Rows are points. The window is the flat piece filled in between its corners: a triangle in 3 columns, a solid with four corners in 4, and so on. A path goes straight from each point to the next, and from the last back to the first. After which points does the path pass through the window?
In the rows, zero is written as 128.

Window (4 x 4)
[[ 35 146  83 131]
 [122 113 175 147]
 [ 67 212  83 139]
 [153  84 148 119]]
Path:
(1): [ 48 152 116 105]
(2): [ 59 171 119  84]
(3): [ 54 141  69 190]
(4): [105 114 125 155]
(5): [ 87 138 160  75]
(6): [ 45 142 137  80]
(7): [ 90  95  88 190]
(8): [ 57 144  69 197]
(9): [ 46 148 109  88]
(10): [125 108 182  66]
(11): [140  52 135 151]
(12): [111 117  70 172]
(13): [ 95 132 127 104]
(14): [ 89 140 121  78]
(15): [117 113 104 171]
(16): [119 113 102 188]
Through the window after points: 2, 4, 8, 16

Window (6 x 6)
[[ 92 136 131 134 108 140]
 [139 132  43  75 157  84]
 [192  60 134 142 106 151]
 [155 110 143  75 118 109]
 [186 150 180 201  84 205]
 [120 154 136 151 170 153]]
Path:
(1): [141 103 136 108 132 195]
(2): [136 114 110  30 131 163]
(3): [139 112 124  98 144  87]
(4): [111 127 149 174 117  96]
(5): [113 133 125 106 115 155]
(6): [137 132 165 115 118 233]
(7): [166 132 185 221  96 141]
(8): [176 103 143 143 125  99]
(9): [157 119 110  87 124 161]
(10): [174  95 124 107 130 192]
(11): [175  72 149 146  89  70]
(12): [165  98 156 134 117  72]
(13): [150 119 122  70 119 181]
(14): [195 139 138 149  94 249]
(15): [143 140 164 174 107 114]
(16): [160 118 126 171 129  98]
Through the window after points: 4, 10, 12, 14, 16

Window (8 x 8)
[[113 227 171  49 127 159 141 141]
 [106 128  45 166  90 148 169 129]
 [192 143 181 169 168  83  48  75]
 [156  87 163 119 128  96  32 181]
 [199 132 114  36 170 113 169 174]
 [161 159 186 196 140 107 163 104]
 [ 58  45 183 146 104 106  80 113]
 [138  64 117 167 158 160 136 140]]
Path:
(1): [162 123 147 150 127 146 136 121]
(2): [ 88 160 183 156 186  82 142 144]
(3): [109 138  80 144 209 123 151 190]
(4): [143 111 108 153  21 139 115  80]
(5): [218  80 165 133  71 119 111 118]
(6): [108 112 138 177 222  92  54 121]
(7): [114 108 111 153 161 134 130 149]
(8): [145  75 108 162  59 158 151  96]
Through the window after points: 1, 3, 7

Window (11 x 11)
[[ 53 130 129 134 147  48 155  84 110  82 149]
 [162  72  96  89 122 169 165 110 126 131  97]
 [107 105 101 207 104 106  97 127  94 167 118]
 [ 86 203 145 176  58 130  92  71 140  87  92]
 [178  88  92 241  93 130  96  45 200 100 158]
 [128 154 121 162 212  74 211 135 165  99 160]
 [195 132 110 148  51 106 105 126 118 130 117]
 [ 65 137  49 129 103 156  40 158 193 145 136]
 [175 167 121  86 128 175  68 171 116  57  91]
 [189  89  74 113 117 120  75  57 100 187  98]
 [136 151 227 120 139 105 115 249 143 124  95]]
Path:
(1): [155 102  88 169 137  73 115 156 159  85  59]
(2): [135 189 168 122  68 157 124 100 111 158 190]
(3): [170 124 133 178 107 137 116  99 152 109 176]
(4): [129 122  72 170 139 111 100 111 161  95  68]
(5): [151 112  90 182 125  91 124 148 141 102  73]
(6): [129 121 129  82 113 200 103  82 122 148 178]
(7): [121 167 103 147  97 186 110 141 110 175 210]
(8): [183  95 124 153  94  92  97 120 159  99  31]
(9): [116 107  73 166 121  97 142 141 128  93  40]
(10): [139 125 144 166 118 120  83 116 109 186 173]
(11): [138 131 118 138 113 158  98 131 126 140 142]
(12): [161 105  98 129 108 124 115 143 158 129  78]
Through the window after points: 1, 3, 5, 9

Window (12 x 12)
[[107 125 103 131 131 141 153 249 103 107 136 134]
 [132 153 135 170 128 128 115 135 121 125 165 153]
 [ 94 116 127  93  89 118  99  98 160 201 122 101]
 [ 83  92  96 216 155 120 112 136 130 118 147 156]
 [ 95 125 166 199 123 124 159 106 125 143 102  96]
 [161 125 141 132  91  57 154 141 152 149 116 160]
 [133 147  71 127 136 147  92  91 119 120 117 118]
 [182  95 130 175  92 101 160 143 178 121 137 132]
 [119  74 111 131 136 144 167 132  73 144 133 159]
 [144 133 108  99 140  91 117 140 152 205 120 108]
 [ 85 129 148  88 142 150 155 131 146  95 123  52]
 [146 133 145 121 166 127  83 170 121 121  85  89]]
Path:
(1): [144 110 108 126 130 102 124 142  87 123 139  66]
(2): [116 124 112 147 119 104 119 129  96 130 145  91]
(3): [130 114 112 122 147 171 146 118 139 133 106 170]
(4): [ 95 107 139 156 169 175 145 118 180 130 114 136]
(5): [112 124 119 132  84  88 137 132 109 149 142  99]
(6): [125 123 120 127 127 106 124 125 122 156 133  88]
(7): [110 130 115 103 130 139 127 151 170 145 108 142]
(8): [106 132 137 113 120 120 132 126 172 167 117 131]
Through the window after points: 2, 6, 8
